Rows are points. The window is the flat piece filled in between its corners: a triangle in 3 columns, a solid with four corners in 4, and so on. A path goes straight from each point to the next, and from the last back to the first. After which points does the path pass through the window?

Window (4 x 4):
[[-0.06  0.21  0.36 -0.28]
 [-0.15 -0.57 -0.23  0.06]
 [ 0.54 -0.17  0.23 -0.03]
 [-0.36 -0.03 -0.05  0.13]]
Path:
(1): [ 0.03 -0.14  0.66 -0.14]
(2): [ 0.38 -0.01  0.13 -0.22]
(3): [-0.31 -0.01 -0.27 -0.17]
(4): [-0.61 -0.44  0.02  0.43]
(5): [ 0.52 -0.17  0.45  0.21]
(6): [ 0.27 -0.14 -0.20 -0.41]
(7): [ 0.01  0.11 -0.03 -0.18]
(8): [-0.11 -0.16  0.28 -0.10]
(9): [-0.31  0.09  0.33  0.14]
(10): [-0.11  0.17  0.07 -0.13]
(11): [ 0.18  0.50  0.00 -0.21]
(12): [-0.09  0.07  0.33 -0.05]
Through the window after points: 5, 7

Window (6 x 6):
[[ 0.58  0.45 -0.35 -0.21 -0.22  0.21]
 [ 0.03  0.54  0.15 -0.05  0.29 -0.29]
 [ 0.14 -0.04 -0.31  0.11  0.38  0.48]
 [ 0.00 -0.57  0.18  0.27 -0.55  0.11]
 [-0.29  0.42 -0.05 -0.25  0.16 -0.66]
 [-0.36 -0.05  0.08  0.19 -0.24  0.18]]
Path:
(1): [ 0.02 -0.18 -0.29  0.70 -0.15  0.03]
(2): [ 0.03  0.02 -0.03 -0.07  0.09  0.52]
(3): [-0.08  0.27  0.06 -0.39  0.15 -0.32]
(4): [ 0.04  0.39 -0.15  0.09  0.12 -0.43]
(5): [ 0.08 -0.01 -0.26  0.27  0.16  0.09]
(6): [ 0.11  0.18 -0.20 -0.25  0.31  0.37]
(7): [ 0.20  0.11 -0.05 -0.11 -0.02  0.45]
(8): [ 0.30  0.21 -0.13  0.25 -0.01  0.09]
(9): [ 0.09  0.17 -0.24  0.54  0.43  0.10]
(10): [ 0.13 -0.04 -0.19 -0.41 -0.07  0.49]
(11): [ 0.13 -0.09  0.19 -0.21  0.11  0.19]
(12): [-0.04 -0.08 -0.25  0.47 -0.20  0.08]
(13): [ 0.30  0.16 -0.20  0.26 -0.06 -0.31]
(14): [ 0.10  0.29  0.24 -0.25 -0.03  0.67]
(15): [ 0.04 -0.11  0.09 -0.35 -0.11  0.10]
(16): [ 0.18  0.01 -0.11  0.62 -0.13 -0.13]
Through the window after points: 5, 9, 11

Window (6 x 6):
[[ 0.25  0.13  0.20  0.57 -0.23 -0.03]
 [ 0.45  0.20 -0.12  0.18 -0.22  0.19]
 [-0.21  0.09 -0.52 -0.22  0.42  0.14]
 [ 0.13  0.31  0.27  0.10 -0.19  0.06]
 [ 0.28 -0.63  0.16 -0.49 -0.39 -0.30]
 [-0.14  0.15 -0.69 -0.39 -0.02 -0.13]]
Path:
(1): [-0.06  0.00 -0.17  0.10 -0.30  0.18]
(2): [ 0.36  0.53  0.24 -0.12  0.44 -0.13]
(3): [ 0.50 -0.07  0.14 -0.36 -0.09 -0.46]
(4): [ 0.09 -0.54  0.10 -0.31 -0.42 -0.07]
(5): [-0.21  0.13  0.11  0.07 -0.23  0.56]
(6): [ 0.12  0.04 -0.08 -0.18 -0.02 -0.41]
(7): [ 0.32  0.04 -0.11 -0.24 -0.20 -0.30]
(8): [ 0.04 -0.20 -0.23  0.24 -0.18  0.18]
(9): [-0.39 -0.37 -0.35 -0.03 -0.02  0.20]
(10): [ 0.13  0.34 -0.13 -0.14  0.05 -0.17]
(11): [ 0.26  0.28  0.07 -0.24  0.08 -0.11]
(12): [ 0.18  0.03 -0.28  0.06 -0.26  0.26]
Through the window after points: 1, 3

Window (8 x 8):
[[-0.14  0.42 -0.54  0.35  0.38  0.23 -0.11  0.17]
 [ 0.09 -0.40  0.31  0.03  0.10  0.21 -0.12  0.11]
 [-0.13  0.09  0.21 -0.05 -0.53  0.19  0.14 -0.29]
 [ 0.01 -0.65 -0.03 -0.31 -0.49  0.06  0.31  0.08]
 [-0.17  0.09 -0.28  0.31  0.01 -0.22 -0.19 -0.12]
 [ 0.41  0.15 -0.45 -0.04  0.23 -0.26 -0.21  0.72]
 [-0.65  0.43  0.42  0.10  0.72  0.16  0.22 -0.78]
 [-0.75  0.36  0.13  0.25  0.04  0.03  0.09 -0.09]]
Path:
(1): [-0.05  0.28 -0.03  0.42 -0.03 -0.26  0.05  0.11]
(2): [-0.04  0.07 -0.17  0.18 -0.01 -0.02  0.16  0.16]
(3): [-0.05  0.24 -0.27 -0.31 -0.15 -0.04 -0.22  0.09]
(4): [-0.13  0.07 -0.04 -0.20 -0.23  0.20 -0.06 -0.15]
(5): [-0.18  0.01  0.23  0.47 -0.21 -0.15  0.20 -0.16]
(6): [-0.12 -0.05  0.25  0.07 -0.32  0.14  0.29 -0.16]
(7): [-0.03 -0.14 -0.34 -0.35 -0.10  0.13 -0.53  0.05]
(8): [-0.23 -0.06 -0.23 -0.12  0.02  0.07 -0.15 -0.04]
Through the window after points: 4, 6, 8

Window (9 x 9):
[[-0.30 -0.02 -0.63 -0.44  0.04  0.88  0.30  0.16  0.69]
 [ 0.23 -0.12  0.15 -0.22 -0.06  0.06 -0.17  0.23  0.27]
 [-0.36 -0.32  0.12  0.37 -0.13 -0.33 -0.05  0.41  0.12]
 [ 0.34  0.13  0.18  0.17 -0.46  0.07 -0.44 -0.06 -0.26]
 [-0.06  0.06  0.48 -0.09 -0.28  0.22 -0.10  0.26 -0.29]
 [ 0.04  0.18  0.34  0.20 -0.03  0.27 -0.34  0.06  0.23]
 [-0.62 -0.36 -0.04  0.01  0.22 -0.40 -0.27  0.04  0.16]
 [ 0.19  0.24  0.26 -0.06 -0.27  0.19  0.18 -0.17  0.14]
 [-0.32  0.44 -0.40 -0.51 -0.15  0.46  0.19  0.38  0.60]]
Path:
(1): [-0.38 -0.37 -0.03 -0.13 -0.32  0.16 -0.08  0.23  0.34]
(2): [-0.14  0.16 -0.12  0.17  0.29 -0.04  0.04  0.18  0.16]
(3): [ 0.03  0.46 -0.04  0.05  0.10  0.23  0.11  0.12 -0.15]
(4): [-0.12 -0.01  0.14 -0.15 -0.39  0.31 -0.06  0.06  0.24]
(5): [-0.48 -0.37  0.12 -0.01 -0.39 -0.13 -0.13  0.17  0.22]
(6): [-0.13 -0.03  0.02  0.23  0.31 -0.20 -0.11  0.28  0.08]
(7): [ 0.02  0.14 -0.16 -0.01  0.08  0.31  0.16  0.20  0.25]
(8): [-0.08 -0.07  0.24 -0.38 -0.62  0.37 -0.20 -0.24  0.22]
(9): [-0.22 -0.14  0.26 -0.44 -0.53  0.11 -0.08  0.20  0.21]
(10): [ 0.07  0.17  0.02  0.40  0.18  0.07 -0.13  0.17 -0.35]
(11): [-0.14  0.10 -0.55  0.14  0.32  0.10  0.12  0.32  0.01]
(12): [-0.02 -0.05  0.57 -0.20 -0.49  0.12 -0.25 -0.14  0.50]
(13): [-0.34 -0.20  0.33 -0.20 -0.69  0.11 -0.23  0.31  0.31]
(14): [-0.01  0.03 -0.06  0.26  0.01 -0.07 -0.08  0.18  0.00]
(15): [-0.03  0.26 -0.08  0.56  0.19 -0.16  0.15  0.44  0.01]
(16): [-0.22 -0.31  0.06 -0.29 -0.31  0.22 -0.39  0.07  0.25]
Through the window after points: 1, 5, 7, 13

Window (11 x 11):
[[-0.13  0.00 -0.18  0.30  0.16 -0.04 -0.50  0.02  0.31  0.26 -0.14]
 [-0.13  0.36  0.32 -0.11  0.19 -0.40 -0.22 -0.19  0.55 -0.24  0.06]
 [-0.48  0.34  0.10  0.39  0.18  0.25 -0.17  0.66 -0.20 -0.10 -0.25]
 [ 0.15 -0.19  0.52 -0.36 -0.32  0.61  0.04 -0.01 -0.23 -0.12  0.27]
 [ 0.14 -0.04 -0.36  0.14  0.17 -0.34  0.02 -0.06 -0.24 -0.35 -0.35]
 [ 0.31  0.01  0.31 -0.06  0.44  0.17  0.13  0.18  0.47  0.36 -0.33]
 [ 0.34  0.23  0.38 -0.15  0.67 -0.09 -0.20  0.53  0.15  0.54 -0.10]
 [-0.11  0.09 -0.09  0.49  0.05  0.25 -0.22 -0.08  0.12  0.20  0.69]
 [-0.06  0.10  0.40 -0.45 -0.20 -0.48  0.39  0.10 -0.25  0.03  0.10]
 [ 0.35  0.20 -0.22 -0.46  0.10  0.06  0.25  0.00 -0.27  0.33 -0.03]
 [ 0.02 -0.12 -0.23 -0.31 -0.18  0.26  0.22  0.49 -0.34  0.01  0.41]]
Path:
(1): [ 0.33  0.99  0.49 -0.32 -0.33  0.09 -0.50  0.19 -0.04  0.16 -0.03]
(2): [-0.27 -0.84 -0.20  0.03  0.27  0.09  0.45 -0.06 -0.13 -0.19  0.28]
(3): [-0.25  0.13  0.44 -0.55  0.37  0.13  0.09 -0.32 -0.16  0.16  0.07]
(4): [ 0.29  0.01 -0.05 -0.06 -0.12 -0.29  0.08  0.14  0.06 -0.06  0.04]
(5): [ 0.15  0.13  0.12 -0.03 -0.20 -0.12  0.02  0.13  0.03  0.07  0.15]
(6): [ 0.09 -0.04  0.23 -0.50  0.30  0.01  0.13  0.02 -0.10  0.11  0.06]
(7): [-0.06 -0.07  0.10 -0.14  0.51  0.10  0.11  0.06  0.15  0.30  0.02]
(8): [ 0.01  0.33  0.20  0.18 -0.12 -0.05 -0.28  0.28 -0.04 -0.10  0.11]
(9): [ 0.31  0.50  0.22  0.08 -0.36  0.01  0.03  0.45  0.38 -0.03  0.12]
(10): [-0.21 -0.28  0.15 -0.04  0.59  0.29 -0.19  0.01 -0.27  0.28 -0.03]
(11): [-0.15 -0.18  0.05 -0.06  0.40  0.17  0.01  0.24 -0.17  0.13  0.20]
(12): [ 0.10  0.38 -0.05  0.12  0.07 -0.16 -0.12  0.22  0.13  0.16 -0.22]
Through the window after points: 7, 9

Window (12 x 12):
[[-0.34  0.32 -0.01  0.64  0.29 -0.07  0.00  0.40  0.60  0.23 -0.18 -0.27]
 [ 0.35  0.08  0.11 -0.32  0.14 -0.15  0.18 -0.02  0.01 -0.21  0.01  0.06]
 [ 0.21 -0.27 -0.67  0.03 -0.12  0.22 -0.51 -0.41  0.10 -0.03 -0.42  0.13]
 [-0.49 -0.41 -0.45 -0.14 -0.14  0.23 -0.14 -0.10 -0.01  0.02 -0.48 -0.05]
 [ 0.41 -0.46  0.33  0.12  0.02 -0.07  0.17  0.10 -0.20 -0.48 -0.11  0.00]
 [ 0.09 -0.32 -0.21 -0.05  0.09  0.02 -0.22 -0.44 -0.48  0.20 -0.14  0.04]
 [ 0.42 -0.23  0.17 -0.16 -0.07 -0.13 -0.04 -0.27  0.00 -0.39 -0.01 -0.52]
 [-0.05 -0.11 -0.53 -0.09  0.24  0.02 -0.35 -0.10 -0.41 -0.30  0.03 -0.04]
 [ 0.40 -0.20  0.31 -0.20 -0.11 -0.10 -0.20  0.25 -0.06 -0.16  0.38 -0.13]
 [-0.39  0.45  0.29  0.64 -0.26 -0.28  0.19  0.28  0.26 -0.12 -0.05 -0.04]
 [ 0.24 -0.23 -0.95 -0.25 -0.10  0.19 -0.33 -0.12 -0.60  0.18 -0.43 -0.15]
 [ 0.27 -0.05  0.47 -0.30  0.08 -0.16 -0.32  0.14 -0.44 -0.36 -0.23 -0.10]]
Path:
(1): [ 0.47 -0.18 -0.55  0.02 -0.18 -0.63 -0.13 -0.16 -0.15 -0.17 -0.16  0.01]
(2): [-0.17 -0.27  0.05 -0.42  0.07  0.76 -0.24 -0.14 -0.33 -0.08 -0.24 -0.03]
(3): [ 0.01  0.18  0.05  0.11  0.01  0.54 -0.02 -0.36 -0.21 -0.46 -0.35 -0.37]
(4): [ 0.28 -0.34 -0.18 -0.24 -0.01 -0.48 -0.19  0.19 -0.15  0.09  0.01  0.07]
(5): [-0.11 -0.17 -0.04 -0.19  0.09 -0.45 -0.06  0.16 -0.09 -0.26 -0.22  0.04]
(6): [ 0.45  0.06  0.28  0.19 -0.13  0.36 -0.15 -0.15 -0.11  0.02 -0.07 -0.20]
(7): [-0.11  0.03 -0.09 -0.01 -0.04  0.28 -0.01  0.04 -0.07 -0.12 -0.12  0.03]
(8): [ 0.08 -0.13  0.04  0.32  0.08 -0.48 -0.12 -0.03 -0.09 -0.14 -0.22 -0.18]
Through the window after points: 3

Window (14 x 14):
[[ 0.25  0.41  0.10 -0.09 -0.60 -0.24 -0.55 -0.03 -0.11  0.05  0.36  0.48
  -0.45 -0.19]
 [ 0.37  0.04  0.36  0.11 -0.80 -0.60  0.35  0.32 -0.09  0.19 -0.02  0.30
  -0.48 -0.04]
 [-0.08  0.18  0.23 -0.02  0.15  0.19 -0.43 -0.44  0.11  0.31  0.03  0.06
   0.47 -0.02]
 [ 0.50 -0.37  0.40  0.18 -0.40  0.17 -0.31 -0.12 -0.14 -0.39  0.42 -0.05
   0.07 -0.09]
 [-0.02  0.14  0.08  0.04 -0.04 -0.28 -0.13 -0.17  0.04 -0.41 -0.49  0.18
  -0.49 -0.22]
 [ 0.27  0.05 -0.33  0.21 -0.34  0.25 -0.51  0.29  0.18 -0.25  0.46 -0.18
  -0.03 -0.36]
 [-0.29 -0.07  0.33 -0.05 -0.42 -0.24 -0.72 -0.16 -0.12  0.61  0.07 -0.09
  -0.16 -0.30]
 [ 0.10 -0.04 -0.46 -0.30 -0.15  0.08 -0.05  0.15 -0.38  0.00  0.25  0.10
   0.47 -0.11]
 [ 0.26 -0.03 -0.01  0.67  0.24 -0.25 -0.11 -0.44 -0.44  0.00 -0.11 -0.40
  -0.34 -0.36]
 [ 0.00 -0.15 -0.07  0.15  0.36  0.39 -0.04 -0.30 -0.20  0.03  0.21 -0.06
  -0.44 -0.23]
 [ 0.05 -0.05 -0.11 -0.48  0.28 -0.56 -0.12  0.40  0.17  0.00  0.03  0.66
   0.15  0.26]
 [-0.38 -0.09 -0.61 -0.15 -0.02 -0.60  0.54  0.07  0.05 -0.11  0.19  0.73
  -0.08 -0.14]
 [-0.27  0.09  0.25 -0.09  0.36  0.02 -0.22  0.11 -0.25 -0.03  0.45 -0.15
   0.26  0.24]
 [ 0.00  0.07 -0.34  0.04 -0.24  0.09 -0.61 -0.46  0.36 -0.33  0.02  0.10
  -0.72  0.28]]
Path:
(1): [-0.16 -0.06 -0.13  0.53 -0.28 -0.16 -0.25  0.10 -0.10 -0.04  0.05  0.23
 -0.10  0.10]
(2): [ 0.42  0.13  0.28 -0.83  0.00 -0.46  0.12  0.14  0.10  0.01  0.08  0.27
 -0.25 -0.09]
(3): [ 0.18  0.01 -0.11 -0.29  0.03 -0.07 -0.27 -0.29 -0.02  0.02  0.12 -0.11
 -0.01 -0.14]
(4): [-0.24  0.04 -0.10  0.39  0.00  0.07 -0.33  0.12 -0.10 -0.27  0.09  0.32
 -0.16 -0.06]
(5): [-0.10 -0.11  0.04  0.27 -0.04  0.04 -0.43  0.03 -0.12 -0.06 -0.01  0.37
 -0.18  0.09]
(6): [ 0.25  0.21  0.17 -0.31  0.00 -0.47  0.09 -0.16  0.16  0.06  0.27 -0.12
 -0.05 -0.21]
(7): [ 0.15  0.03 -0.11 -0.12 -0.27 -0.13 -0.25 -0.07  0.05 -0.09  0.33  0.08
 -0.29 -0.29]
(8): [ 0.12  0.08  0.14  0.65 -0.09  0.01 -0.23  0.10 -0.42 -0.10 -0.23  0.20
 -0.42  0.29]
(9): [ 0.03 -0.02  0.06  0.37 -0.19  0.13 -0.29  0.07 -0.08  0.22  0.10  0.38
  0.02  0.03]
(10): [ 0.12 -0.02  0.01 -0.13 -0.07 -0.27 -0.07 -0.06 -0.18 -0.09  0.19 -0.11
 -0.11 -0.33]
(11): [ 0.15  0.11  0.12 -0.19  0.07 -0.11 -0.31 -0.37  0.10 -0.17  0.17 -0.15
 -0.49 -0.05]
(12): [-0.04 -0.12 -0.13  0.40 -0.44  0.17 -0.27  0.34 -0.40  0.12  0.32  0.51
  0.31 -0.08]
Through the window after points: 1, 11
